Every row gives one point. Each copy is the shape, with its points in the same order, turned, moved and blurred by noise. Some copies are also mirrored. Which?

Shape (8 x 3)
[[-.29,-.02,.48],
[.15,-.23,.10],
[.36,.13,-.19],
[-.12,-.39,-.31],
[.04,-.14,.08],
[-.28,-.32,.34],
[.38,-.32,-.18],
[-.09,.94,-.29]]
Copy 1 (8 x 3)
[[.23,-.10,.50],
[-.25,-.15,.10],
[-.14,.02,-.37],
[-.53,.25,.21],
[-.16,-.07,.16],
[-.08,-.11,.57],
[-.53,-.12,-.16],
[.60,.63,-.46]]
Copy 1 is: only turned
Copy 2 (8 x 3)
[[-.63,.25,.09],
[-.25,-.16,-.06],
[.20,-.07,.06],
[-.12,-.06,-.67],
[-.16,.00,-.18],
[-.66,.03,-.20],
[.07,-.38,-.29],
[.40,.86,.18]]
Copy 2 is: only turned
Copy 3 (8 x 3)
[[-.28,-.24,.40],
[-.14,-.11,-.15],
[.31,-.13,-.27],
[-.17,.42,-.21],
[-.08,-.09,-.09],
[-.47,-.01,.24],
[-.06,-.04,-.52],
[.92,.00,.38]]
Copy 3 is: only turned

Shape (9 x 4)
[[-.20,.05,.29,-.34],
[-.61,.80,-.06,-.23],
[.23,-.22,.36,.22],
[-.03,-.42,-.24,.17],
[.27,-.04,-.15,-.11],
[.25,-.63,-.11,.36],
[.01,-.08,.26,-.01],
[.16,.24,-.03,-.07],
[.48,-.10,.15,-.12]]
Copy 1 (9 x 4)
[[.28,-.01,.14,.24],
[-.37,-.60,.28,.28],
[.13,.66,-.15,-.01],
[.31,.18,-.67,-.13],
[.25,.16,-.13,-.33],
[.36,.54,-.73,-.25],
[.15,.30,-.08,.09],
[-.02,.13,.00,-.23],
[.30,.46,.07,-.34]]
Copy 1 is: only turned
Copy 2 (9 x 4)
[[-.05,-.26,.34,-.38],
[-.44,-.10,-.14,-.94],
[.20,.19,.43,.07],
[.23,-.12,-.15,.31],
[-.27,-.04,.16,.20],
[.31,.10,.00,.63],
[.09,-.06,.39,-.15],
[-.35,.15,.16,-.02],
[-.27,.04,.48,.26]]
Copy 2 is: mirrored
Copy 3 (9 x 4)
[[-.08,.32,-.04,-.31],
[.27,.62,.72,.16],
[-.23,-.38,-.10,-.34],
[.08,-.30,-.41,.17],
[.40,-.19,-.13,-.24],
[-.07,-.64,-.56,.09],
[-.15,-.08,-.02,-.20],
[.30,-.06,.17,-.24],
[.21,-.27,-.19,-.51]]
Copy 3 is: only turned
Copy 4 (9 x 4)
[[-.55,.25,-.08,-.16],
[-.55,.27,.65,.47],
[-.08,-.28,-.38,-.18],
[.34,.19,-.14,-.30],
[.02,.24,-.39,.16],
[.51,-.03,-.43,-.38],
[-.23,.02,-.20,-.15],
[-.17,.10,-.18,.29],
[-.06,.08,-.63,.04]]
Copy 4 is: mirrored

Shape (11 x 6)
[[.15,-.37,.14,.02,.04,.23],
[-.19,.17,.40,.12,.23,-.39],
[-.51,-.07,-.03,-.12,.47,-.07],
[.32,-.13,.42,.06,.12,.11],
[-.31,-.19,-.06,.25,.32,-.13],
[.61,.16,.06,.34,-.07,.39],
[.82,.12,-.04,-.08,.23,.36],
[-.17,.09,-.23,-.25,.10,-.52],
[-.42,.16,.22,.12,.31,-.41],
[.25,.20,.43,.09,-.22,.53],
[-.33,.00,-.04,.04,.14,-.51]]
Copy 1 (11 x 6)
[[.12,.03,-.07,-.29,-.37,.14],
[.47,-.02,.29,-.37,.33,-.23],
[.18,-.31,.14,-.24,-.11,-.63],
[.24,.10,-.14,-.49,-.02,.24],
[.48,-.20,.14,-.07,-.21,-.34],
[.19,.12,-.50,.01,.10,.50],
[.02,.31,-.81,-.24,.04,.20],
[.16,.34,.26,-.01,.12,-.62],
[.48,-.15,.38,-.23,.27,-.45],
[-.11,-.14,-.15,-.25,.21,.56],
[.41,.12,.38,-.05,.06,-.50]]
Copy 1 is: only turned
Copy 2 (11 x 6)
[[-.42,-.01,.11,-.13,-.16,-.05],
[.25,.12,.40,.11,.06,.43],
[-.06,.57,.25,-.36,.11,.42],
[-.15,-.08,.22,.05,-.46,.11],
[-.18,.09,.03,-.29,.07,.54],
[-.13,-.23,-.28,.10,-.65,-.01],
[.11,.02,-.18,-.37,-.94,-.09],
[.40,.23,.19,-.46,.18,.07],
[.25,.20,.32,-.05,.20,.49],
[-.16,.14,.01,.43,-.55,-.12],
[.26,.14,.25,-.25,.37,.36]]
Copy 2 is: only turned

Shape (14 x 8)
[[.28,.48,-.22,-.40,.10,-.38,-.02,.16],
[.06,.24,-.17,-.42,.14,-.18,.06,.15],
[.06,-.23,.29,.00,-.43,-.41,-.60,-.21],
[.04,-.20,.07,.09,-.04,-.11,-.05,.48],
[.33,.49,.24,-.31,.06,-.27,-.05,.14],
[-.27,.00,-.16,.32,.16,-.01,-.02,.47],
[.48,.25,.04,-.32,.03,-.11,.09,.07],
[-.03,.49,.08,-.43,.09,-.34,.11,-.07],
[.15,.02,-.03,.50,-.09,-.05,.39,.38],
[-.16,.17,-.21,-.05,.21,.01,-.39,-.16],
[.07,-.50,-.11,.08,-.07,-.23,.17,.23],
[-.33,-.04,-.37,.00,-.21,.25,-.07,.32],
[-.64,.07,-.23,.15,.34,.37,-.47,.12],
[.06,.05,-.18,.31,-.02,-.20,.01,.40]]
Copy 1 (14 x 8)
[[-.23,-.03,.11,-.27,-.55,.43,.53,-.02],
[-.27,.13,.07,-.22,-.36,.21,.28,.12],
[-.19,-.10,-.16,.66,-.02,.77,-.20,-.03],
[-.22,-.11,-.50,.00,.07,.16,.19,.10],
[-.01,-.23,-.02,-.29,-.67,.49,.13,.08],
[-.20,-.09,-.55,-.02,-.04,-.29,.30,-.10],
[.01,-.07,.03,-.33,-.34,.51,.35,.13],
[-.19,.06,.16,-.23,-.68,.32,.01,-.08],
[.14,-.26,-.41,-.31,.30,-.03,.20,-.23],
[-.06,.13,-.01,.37,-.47,.04,.21,.00],
[-.25,.29,-.40,-.10,.32,.31,.14,-.04],
[-.42,-.06,-.07,.13,.13,-.27,.23,.19],
[-.20,.18,-.30,.52,-.37,-.63,.10,.16],
[-.14,-.21,-.32,-.09,-.02,.09,.41,-.19]]
Copy 1 is: only turned
Copy 2 (14 x 8)
[[.08,.35,-.03,-.52,-.11,-.29,-.25,.42],
[-.04,.31,-.17,-.24,-.07,-.12,-.15,.44],
[-.13,-.60,.37,-.18,-.32,.14,-.50,.14],
[-.04,-.36,-.30,.04,.00,-.27,-.10,.41],
[.17,.17,.21,-.50,-.20,-.24,.02,.57],
[-.23,-.26,-.50,-.11,.11,-.33,.06,.10],
[.25,.20,.15,-.24,.07,-.13,-.15,.54],
[.10,.35,-.04,-.41,-.35,.02,-.03,.32],
[.45,-.35,-.38,-.02,.24,-.41,.08,.14],
[-.42,.03,.02,-.34,.16,.01,-.14,.05],
[.20,-.38,-.42,.16,.15,.00,-.39,.29],
[-.35,-.01,-.28,.29,.11,-.32,-.15,-.06],
[-.87,-.11,-.24,-.13,.20,-.07,.19,-.12],
[.05,-.33,-.35,-.22,.09,-.43,-.15,.17]]
Copy 2 is: only turned
Copy 3 (14 x 8)
[[.08,.20,.47,-.04,.59,-.10,-.29,-.15],
[-.03,.26,.37,.10,.41,-.06,-.09,-.07],
[.29,-.07,.34,.66,-.43,-.49,-.39,-.11],
[-.25,-.05,.04,.29,.08,-.30,-.16,.32],
[.02,.10,.51,.09,.19,.17,-.51,-.06],
[-.28,.28,-.14,.01,.07,-.46,-.12,.33],
[.09,-.08,.25,.05,.32,.15,-.21,-.09],
[.13,.43,.65,-.02,.24,.09,-.20,-.05],
[-.25,-.25,-.05,-.31,-.04,-.25,-.04,.35],
[.23,.52,-.12,.13,.05,-.32,-.29,-.21],
[.06,-.22,.03,.25,.10,-.38,.16,.36],
[-.41,.29,-.19,.16,.03,-.45,.24,-.08],
[-.13,.94,-.54,.22,-.01,-.40,-.11,.01],
[-.20,-.08,.03,-.11,.08,-.48,-.21,.21]]
Copy 3 is: only turned
Copy 4 (14 x 8)
[[.57,-.20,.10,.20,-.19,.11,-.40,.32],
[.51,-.07,.12,.12,-.25,-.12,-.17,.04],
[-.49,.38,.04,.05,-.36,.17,.11,.48],
[.02,.06,.18,.11,.27,-.10,.21,.00],
[.49,-.19,.13,.05,-.23,.39,-.09,.25],
[-.03,-.21,-.08,.22,.32,-.25,.08,-.24],
[.47,-.01,.27,-.13,-.13,.29,-.24,.13],
[.46,-.33,.00,.10,-.56,.07,-.14,.13],
[-.03,-.42,.14,-.31,.46,-.04,.00,-.12],
[.07,.15,-.25,.31,-.29,.00,-.25,-.21],
[-.18,.08,.47,-.07,.20,-.31,.02,-.01],
[.13,.19,-.34,.00,.13,-.52,.01,-.16],
[-.02,.17,-.55,.47,-.06,-.29,.09,-.58],
[-.01,-.19,-.03,.06,.34,-.05,-.12,.04]]
Copy 4 is: only turned

Shape (12 x 8)
[[-.08,-.14,-.09,.53,.03,.51,.25,-.10],
[-.22,-.17,.36,.57,-.08,.94,-.06,-.24],
[-.44,.09,-.11,-.08,.44,-.27,-.21,.39],
[.20,.02,-.05,-.43,.17,-.16,.05,-.23],
[.43,.29,-.01,.63,.20,.70,.06,-.15],
[.03,.21,.06,.24,.35,.63,.24,-.41],
[.10,.01,-.27,-.58,.14,.03,.10,.51],
[.16,-.18,.27,.03,.17,-.24,-.01,.26],
[.13,.33,-.12,-.58,.03,-.34,-.35,.24],
[-.18,.13,.14,.68,-.26,.37,.45,-.26],
[-.22,-.09,.29,-.19,.42,-.15,.17,.42],
[.07,-.27,-.39,-.36,.37,-.34,-.26,.19]]
Copy 1 (12 x 8)
[[-.28,-.15,-.42,-.09,.16,-.08,.47,.03],
[-.83,-.04,-.72,.14,.20,-.10,.15,.21],
[.58,.42,-.04,-.14,.17,-.13,-.12,.18],
[.22,-.01,.35,.21,-.24,-.13,-.24,.00],
[-.41,.24,-.52,.15,-.16,.12,.63,-.39],
[-.46,.02,-.15,-.05,-.23,-.34,.26,-.18],
[.75,-.13,-.12,.22,-.08,-.32,-.28,-.28],
[.50,.24,.10,.47,.09,-.14,.18,.19],
[.63,.25,.17,.20,.01,.16,-.54,-.32],
[-.54,-.12,-.13,-.04,.47,-.06,.52,-.03],
[.47,.48,.00,.28,.19,-.55,-.03,.18],
[.82,.05,.09,.00,-.32,-.07,-.09,.21]]
Copy 1 is: only turned
Copy 2 (12 x 8)
[[.02,.06,.28,.43,.05,-.35,-.23,-.17],
[.32,.15,.22,.51,-.21,-.61,-.66,-.56],
[.21,-.08,.13,-.65,.28,.02,-.11,.25],
[.23,-.52,-.26,-.04,-.14,.27,.13,.02],
[.11,-.39,-.03,.47,.05,-.88,-.07,-.33],
[.13,-.59,.11,.37,-.03,-.43,-.41,-.10],
[-.16,-.34,-.19,-.32,.32,.41,.07,-.18],
[.45,.02,-.21,-.06,.27,.07,.15,.09],
[.00,-.32,-.56,-.70,-.04,.22,.24,.08],
[.05,.16,.05,.64,-.23,-.47,-.44,.14],
[.34,-.10,-.02,-.24,.50,.32,-.22,.17],
[.19,-.27,.15,-.55,.08,.29,.48,.00]]
Copy 2 is: mirrored
Copy 3 (12 x 8)
[[.63,.25,-.14,-.21,.22,.20,.43,-.19],
[.52,.36,.14,-.80,-.07,.07,.81,-.33],
[.40,-.16,.25,.25,-.29,-.31,-.20,.40],
[-.23,-.05,-.14,-.06,.12,.18,-.34,.15],
[.40,.01,.27,-.13,.40,.60,.69,-.24],
[.44,-.06,.16,-.46,.09,.55,.25,-.28],
[.09,.19,-.27,.36,-.35,.29,-.15,.57],
[.03,.40,.20,.28,.17,-.21,-.06,.15],
[-.41,-.27,.02,.32,-.30,-.01,-.18,.49],
[.47,.02,-.21,-.19,.12,.06,.50,-.75],
[.39,.38,.25,.26,-.20,-.13,-.32,.23],
[.14,-.03,-.04,.08,.19,-.09,-.29,.74]]
Copy 3 is: mirrored
